Every row gives one point. Each copy is the shape, with its points in the same order, stretched, turned, moved and blurred by noise. Is it also mirrored, or only turned?
In the rows, zero is written as 128.

Shape (6 x 3)
80; 68; 222
160; 106; 98
125; 160; 142
191; 153; 184
129; 134; 163
165; 147; 61
Copy 1 (6 x 3)
220; 136; 192
130; 87; 83
113; 144; 132
87; 78; 170
131; 124; 147
85; 101; 53
Copy 1 is: mirrored
Copy 2 (6 x 3)
89; 35; 207
177; 111; 105
126; 147; 144
181; 149; 208
131; 121; 168
186; 163; 77
Copy 2 is: only turned
Copy 3 (6 x 3)
96; 109; 225
148; 99; 91
123; 169; 116
196; 159; 150
126; 149; 147
143; 127; 39
Copy 3 is: only turned

Shape (10 x 4)
132; 162; 150; 181
72; 146; 201; 114
83; 145; 161; 91
163; 82; 137; 140
37; 147; 103; 101
161; 59; 82; 85
83; 134; 106; 116
47; 149; 89; 75
169; 55; 83; 173
168; 144; 84; 93
Copy 1 (10 x 4)
115; 115; 87; 173
46; 151; 169; 134
79; 148; 156; 114
165; 98; 159; 155
98; 229; 142; 130
210; 149; 169; 122
127; 183; 129; 128
118; 239; 138; 95
217; 123; 137; 193
176; 130; 113; 84
Copy 1 is: mirrored
Copy 2 (10 x 4)
113; 141; 185; 167
61; 143; 202; 84
68; 135; 156; 81
133; 62; 162; 123
24; 135; 106; 113
131; 46; 94; 96
70; 121; 117; 126
38; 144; 86; 96
139; 27; 135; 175
148; 126; 88; 114
Copy 2 is: only turned
Copy 3 (10 x 4)
125; 202; 142; 141
70; 173; 164; 62
75; 132; 153; 84
173; 138; 99; 92
28; 115; 113; 124
169; 65; 77; 107
80; 122; 111; 127
34; 88; 120; 128
189; 134; 41; 129
154; 86; 142; 160
Copy 3 is: mirrored
Copy 4 (10 x 4)
157; 175; 137; 174
96; 170; 185; 110
96; 144; 147; 88
160; 71; 152; 155
43; 140; 96; 103
139; 22; 102; 108
88; 122; 99; 125
55; 131; 86; 79
153; 45; 113; 194
166; 91; 79; 94
Copy 4 is: only turned

Shape (10 x 6)
103; 129; 140; 171; 191; 190
80; 118; 82; 142; 152; 78
160; 118; 106; 91; 99; 123
58; 156; 132; 136; 165; 217
162; 101; 140; 93; 96; 118
229; 78; 122; 117; 100; 114
87; 171; 176; 109; 206; 173
162; 160; 45; 155; 116; 65
166; 107; 88; 53; 146; 136
114; 158; 190; 144; 152; 205
Copy 1 (10 x 6)
106; 99; 87; 211; 158; 123
83; 129; 180; 125; 178; 150
166; 135; 127; 83; 138; 152
58; 130; 64; 187; 122; 120
180; 107; 132; 85; 124; 137
244; 99; 134; 98; 160; 170
92; 114; 78; 172; 152; 51
158; 199; 188; 117; 197; 176
153; 121; 92; 63; 179; 144
134; 113; 69; 198; 108; 88
Copy 1 is: mirrored
Copy 2 (10 x 6)
136; 123; 99; 146; 197; 156
89; 135; 105; 121; 120; 55
169; 119; 131; 65; 82; 93
86; 135; 114; 103; 194; 193
179; 94; 157; 77; 98; 99
248; 84; 120; 93; 72; 83
129; 166; 154; 103; 223; 151
147; 178; 86; 125; 51; 47
176; 127; 116; 16; 125; 79
156; 130; 154; 135; 187; 196
Copy 2 is: only turned

Shape (15 x 9)
127; 166; 146; 97; 99; 91; 158; 198; 114
156; 187; 100; 78; 99; 147; 145; 189; 189
96; 179; 51; 154; 204; 96; 89; 98; 102
138; 70; 64; 132; 99; 119; 88; 115; 98
89; 144; 118; 204; 84; 143; 41; 101; 176
127; 109; 106; 181; 196; 185; 54; 163; 99
200; 160; 113; 96; 179; 145; 93; 134; 106
142; 143; 180; 155; 195; 185; 99; 103; 103
159; 67; 174; 150; 141; 184; 45; 118; 96
111; 180; 158; 102; 206; 137; 158; 152; 184
103; 188; 61; 125; 97; 115; 154; 132; 182
82; 90; 111; 91; 85; 183; 94; 159; 150
114; 150; 107; 74; 179; 130; 152; 126; 212
213; 104; 111; 162; 86; 108; 132; 163; 150
184; 103; 149; 101; 143; 73; 59; 135; 99
Copy 1 (15 x 9)
105; 121; 148; 87; 85; 103; 129; 191; 83
134; 159; 144; 72; 93; 138; 97; 176; 164
64; 162; 42; 134; 206; 135; 122; 84; 83
141; 72; 74; 150; 114; 142; 99; 88; 98
93; 144; 156; 237; 132; 142; 67; 76; 132
142; 102; 136; 163; 225; 198; 85; 103; 70
167; 146; 123; 71; 164; 149; 117; 96; 82
110; 125; 185; 132; 180; 181; 156; 69; 64
168; 60; 185; 157; 158; 175; 87; 57; 67
58; 160; 170; 65; 170; 164; 145; 132; 141
78; 176; 90; 133; 96; 129; 119; 146; 166
106; 82; 139; 143; 85; 196; 53; 110; 127
57; 145; 136; 62; 150; 156; 118; 112; 177
193; 98; 138; 147; 110; 85; 143; 151; 150
145; 89; 132; 94; 160; 68; 88; 81; 68
Copy 1 is: only turned
Copy 2 (15 x 9)
72; 152; 119; 95; 101; 119; 169; 198; 144
140; 193; 112; 98; 86; 165; 150; 195; 195
192; 152; 109; 148; 116; 88; 54; 124; 61
163; 55; 54; 71; 111; 106; 84; 155; 137
95; 99; 83; 147; 100; 162; 17; 77; 157
147; 81; 105; 143; 191; 166; 7; 189; 114
189; 147; 135; 65; 177; 146; 97; 159; 128
147; 93; 182; 139; 181; 187; 72; 143; 106
119; 23; 132; 70; 186; 177; 39; 151; 143
144; 170; 193; 179; 117; 136; 125; 172; 147
155; 175; 87; 144; 48; 138; 138; 139; 154
119; 75; 106; 101; 58; 159; 63; 203; 182
187; 163; 172; 146; 71; 126; 121; 163; 180
129; 113; 49; 92; 169; 142; 157; 142; 202
118; 103; 127; 31; 172; 86; 81; 139; 147
Copy 2 is: mirrored
Copy 3 (15 x 9)
189; 134; 150; 88; 89; 54; 137; 196; 126
214; 157; 84; 96; 89; 131; 133; 182; 172
105; 118; 57; 111; 169; 93; 95; 104; 38
146; 16; 100; 82; 103; 108; 92; 157; 99
54; 90; 107; 143; 60; 142; 45; 112; 144
124; 90; 143; 133; 169; 186; 36; 182; 85
232; 116; 130; 103; 157; 165; 95; 126; 92
131; 128; 198; 134; 157; 196; 102; 129; 97
146; 40; 203; 109; 129; 195; 59; 160; 125
139; 189; 133; 97; 169; 145; 162; 149; 150
123; 151; 36; 121; 72; 89; 151; 145; 133
108; 89; 120; 36; 78; 161; 109; 204; 158
132; 157; 71; 78; 170; 140; 166; 148; 179
215; 48; 122; 159; 92; 101; 104; 182; 146
193; 59; 186; 86; 153; 83; 76; 127; 132
Copy 3 is: only turned
Copy 4 (15 x 9)
76; 174; 132; 95; 77; 78; 164; 185; 113
125; 163; 89; 79; 79; 148; 166; 226; 172
106; 172; 93; 168; 231; 120; 113; 90; 161
123; 73; 58; 151; 110; 118; 89; 97; 100
102; 125; 154; 185; 99; 217; 68; 120; 154
124; 90; 140; 136; 219; 152; 65; 157; 95
197; 164; 98; 95; 170; 107; 116; 158; 116
179; 126; 196; 111; 188; 156; 119; 122; 116
176; 74; 166; 110; 132; 154; 49; 117; 67
131; 146; 180; 75; 165; 116; 163; 192; 202
88; 154; 82; 144; 107; 161; 186; 155; 196
77; 70; 92; 58; 86; 175; 118; 142; 129
140; 122; 116; 74; 138; 119; 157; 172; 230
166; 109; 110; 183; 52; 106; 127; 199; 111
175; 147; 114; 114; 106; 52; 45; 130; 94
Copy 4 is: only turned

Shape (16 x 11)
158; 90; 127; 119; 132; 107; 159; 82; 143; 71; 111
137; 116; 98; 115; 150; 128; 136; 117; 190; 148; 62
102; 138; 118; 150; 174; 119; 175; 135; 180; 165; 132
134; 90; 157; 106; 107; 93; 170; 94; 139; 146; 103
106; 96; 145; 94; 102; 97; 146; 115; 129; 75; 152
69; 152; 139; 138; 81; 192; 126; 122; 90; 110; 166
138; 65; 97; 159; 136; 117; 181; 109; 133; 131; 93
113; 171; 117; 130; 167; 128; 168; 139; 114; 155; 83
177; 112; 104; 148; 185; 138; 102; 118; 150; 168; 104
154; 70; 86; 110; 146; 104; 156; 138; 106; 110; 125
58; 180; 127; 179; 127; 182; 94; 149; 35; 102; 173
125; 138; 99; 126; 121; 118; 130; 146; 151; 177; 109
95; 90; 110; 105; 156; 123; 129; 76; 109; 130; 126
171; 86; 103; 82; 134; 134; 181; 81; 131; 115; 138
109; 148; 173; 150; 124; 181; 89; 136; 68; 127; 168
147; 119; 103; 131; 101; 81; 152; 74; 128; 118; 138
Copy 1 (16 x 11)
124; 78; 143; 123; 77; 150; 121; 131; 187; 128; 116
158; 140; 97; 80; 139; 125; 87; 142; 177; 53; 112
202; 131; 133; 128; 134; 104; 119; 126; 146; 53; 171
134; 68; 155; 60; 76; 116; 154; 136; 171; 93; 125
80; 101; 167; 154; 79; 146; 176; 149; 155; 127; 145
103; 126; 175; 145; 167; 119; 124; 104; 76; 145; 148
166; 47; 152; 108; 117; 132; 81; 149; 167; 111; 139
172; 107; 89; 117; 140; 148; 98; 123; 100; 53; 155
196; 118; 70; 104; 143; 118; 127; 95; 165; 105; 112
143; 73; 118; 128; 112; 164; 149; 152; 175; 138; 142
103; 114; 127; 202; 192; 108; 126; 96; 17; 179; 139
162; 143; 95; 81; 130; 125; 141; 166; 127; 74; 134
117; 90; 96; 107; 114; 111; 128; 124; 151; 123; 150
152; 88; 141; 105; 78; 187; 131; 113; 195; 139; 146
131; 110; 138; 168; 184; 100; 158; 71; 72; 164; 127
136; 105; 119; 94; 49; 147; 136; 146; 159; 128; 132
Copy 1 is: mirrored
Copy 2 (16 x 11)
104; 137; 170; 126; 93; 138; 126; 86; 100; 142; 143
121; 71; 122; 112; 138; 97; 103; 102; 114; 195; 113
171; 39; 124; 114; 170; 105; 165; 112; 152; 149; 102
110; 89; 159; 70; 101; 107; 144; 114; 130; 157; 154
92; 153; 139; 111; 95; 177; 151; 117; 145; 102; 149
150; 95; 97; 128; 134; 228; 169; 189; 135; 80; 167
94; 73; 168; 134; 151; 97; 137; 117; 99; 137; 136
164; 83; 136; 113; 199; 131; 161; 155; 126; 173; 111
147; 77; 140; 114; 190; 83; 71; 91; 111; 155; 141
73; 151; 148; 135; 184; 121; 127; 102; 105; 115; 150
168; 121; 120; 157; 209; 249; 153; 221; 147; 49; 151
137; 78; 101; 86; 158; 116; 122; 137; 124; 137; 117
87; 93; 171; 105; 192; 163; 116; 96; 131; 141; 148
100; 116; 146; 103; 140; 129; 144; 65; 81; 154; 167
172; 115; 120; 121; 168; 197; 130; 181; 159; 81; 190
115; 119; 160; 74; 97; 139; 127; 96; 83; 113; 122
Copy 2 is: mirrored
